Each point is reached from the start by the listed moves, each made 0, 1 or 2 times, or once backwards (-1), plus a little noise. Say if it took an odd or an even number of moves. Then give how often each move was made.

Moves:
(1): [0.47 0.14 0.17]
(2): [-0.07  0.48 -0.16]
Start: [-0.20 -0.10 -0.11]
Points:
[ 0.81 -0.31  0.38] -> odd (2, -1)
[0.75 0.19 0.22] -> even (2, 0)
[0.28 0.05 0.04] -> odd (1, 0)
[-0.27  0.35 -0.30] -> odd (0, 1)

Moves:
(1): [ 0.51 -0.03  0.01 -0.01  0.05  0.00 -0.05  0.05  0.09  0.13]
(2): [-0.01  0.30  0.04  0.02 -0.02  0.13 -0.07 -0.01 -0.04  0.08]
(3): [-0.04 -0.07  0.39  0.01 -0.12 -0.01  0.00 -0.14  0.06  0.01]
(4): [ 0.02 -0.08  0.02  0.48  0.00  0.04  0.03 -0.07 -0.08 -0.14]
(5): [-0.13 -0.04  0.01  0.02  0.32  0.06 -0.05  0.02 -0.01  0.02]
(6): [-0.09 -0.21  0.07 -0.07 -0.11  0.40  0.04  0.05 -0.10  0.15]
(7): [ 0.00  0.02  0.04 -0.02  0.04  0.01  0.41  0.14  0.00 -0.03]
(8): [ 0.02  0.01  0.12  0.11  0.00  0.01 -0.10  0.36 -0.03  0.03]
Start: [ 0.01 -0.06  0.14  0.20  0.24  0.14 -0.18  0.06  0.37  0.01]
Points:
[-0.51  0.42  0.87 -0.16  0.04 -0.18 -0.29 -0.27  0.54 -0.02] -> even (-1, 1, 2, -1, 0, -1, 0, 0)
[ 0.84  0.17  0.48  0.75  0.53  0.91 -0.09  0.66  0.24  0.47] -> odd (2, 2, 0, 1, 1, 1, 1, 1)
[ 0.69 -0.95  0.66  0.05  0.33  0.87 -0.17  0.15  0.43  0.53] -> odd (2, -1, 1, 0, 1, 2, 0, 0)
[ 0.64 -0.92  1.14  0.75  0.66  0.57 -0.32  0.27  0.49  0.30] -> even (2, -1, 2, 1, 2, 1, 0, 1)
[ 0.32 -0.32  0.50  0.28  0.98 -0.29  0.09  0.09  0.66 -0.07] -> odd (1, -1, 1, 0, 2, -1, 1, 0)

Moves:
(1): [ 0.38  0.00  0.11  0.10 -0.41 -0.04  0.25  0.20  0.07  0.17  0.07  0.11
 -0.08  0.13]
(2): [-0.05  0.34 -0.04 -0.11  0.00  0.08 -0.06  0.16  0.19 -0.20 -0.16  0.17
  0.09 -0.04]
(3): [-0.05  0.10  0.31 -0.01  0.00  0.15  0.05 -0.17 -0.03  0.10 -0.02 -0.23
  0.02 -0.01]
(4): [ 0.08  0.20 -0.05  0.41  0.10  0.17 -0.04 -0.05 -0.08  0.01 -0.04 -0.04
  0.07  0.11]
(5): [ 0.22 -0.04 -0.15 -0.24  0.12 -0.02 -0.18 -0.15 -0.03 -0.03  0.20  0.00
  0.12 -0.01]
(6): [ 0.01  0.03  0.03 -0.18  0.28  0.52  0.09  0.06 -0.14  0.19 -0.07  0.13
 -0.14 -0.13]
(7): [-0.04  0.17 -0.04 -0.03  0.20 -0.01  0.33  0.08  0.04 -0.10  0.08 -0.11
 -0.01 -0.09]
(8): [-0.16 -0.09  0.04 -0.25  0.30  0.15 -0.13  0.21 -0.06  0.07  0.16 -0.07
  0.15  0.23]
(9): [-0.11 -0.06 -0.02 -0.01  0.07  0.20  0.02 -0.04  0.37  0.21  0.36  0.02
  0.01 -0.11]
(10): [-0.01  0.31 -0.05 -0.07  0.05 -0.06  0.00 -0.01  0.04  0.56  0.13 -0.12
 -0.13 -0.13]
(11): [-0.12  0.22 -0.06 -0.14  0.00  0.19 -0.20 -0.10 -0.15  0.02  0.39  0.04
 -0.30 -0.06]
(12): [-0.02  0.10  0.16  0.10  0.20 -0.23  0.14 -0.15 -0.17 -0.04  0.04  0.45
  0.01  0.05]
(13): [-0.07  0.01 -0.08 -0.05 -0.19  0.18  0.07  0.01 -0.26  0.15  0.13  0.09
  0.25 -0.04]
(14): [-0.02 -0.06 -0.12 -0.11 -0.21  0.07  0.18 -0.17  0.06  0.09 -0.03  0.04
 -0.04  0.26]
Start: [-0.22  0.39 -0.10 -0.07  0.09 -0.24 -0.03  0.22 -0.32 -0.09 -0.22 -0.06
 -0.21  0.18]
Points:
[-0.29  0.23  0.17  0.09 -0.03  1.48  0.73  0.71 -0.60  0.44 -0.51  1.23
  0.50  0.78] -> odd (1, 1, 0, 1, -1, 2, -1, 1, 1, -1, -1, 1, 2, 1)
[ 0.24  0.91 -0.99 -0.49 -0.85  0.53 -0.17  0.19  0.58  0.30  0.84  0.03
  0.85  0.34] -> odd (1, 2, 0, 1, 2, -1, 0, 0, 2, 0, 0, -1, 2, 1)
[-0.15  1.06 -0.79 -1.54 -0.06  0.57 -0.84  0.44 -0.97  0.14  1.23  1.39
  0.31  0.85] -> odd (1, 2, -1, 0, 2, 0, -1, 2, 0, 0, 2, 1, 2, 1)
[-0.42  1.37 -0.28 -0.18  0.24 -0.39 -0.88 -0.34  0.27 -0.14 -0.47 -0.27
 -0.03  0.44] -> odd (-1, 2, 1, 1, 1, -1, -1, 0, 0, 1, 0, 0, -1, 1)
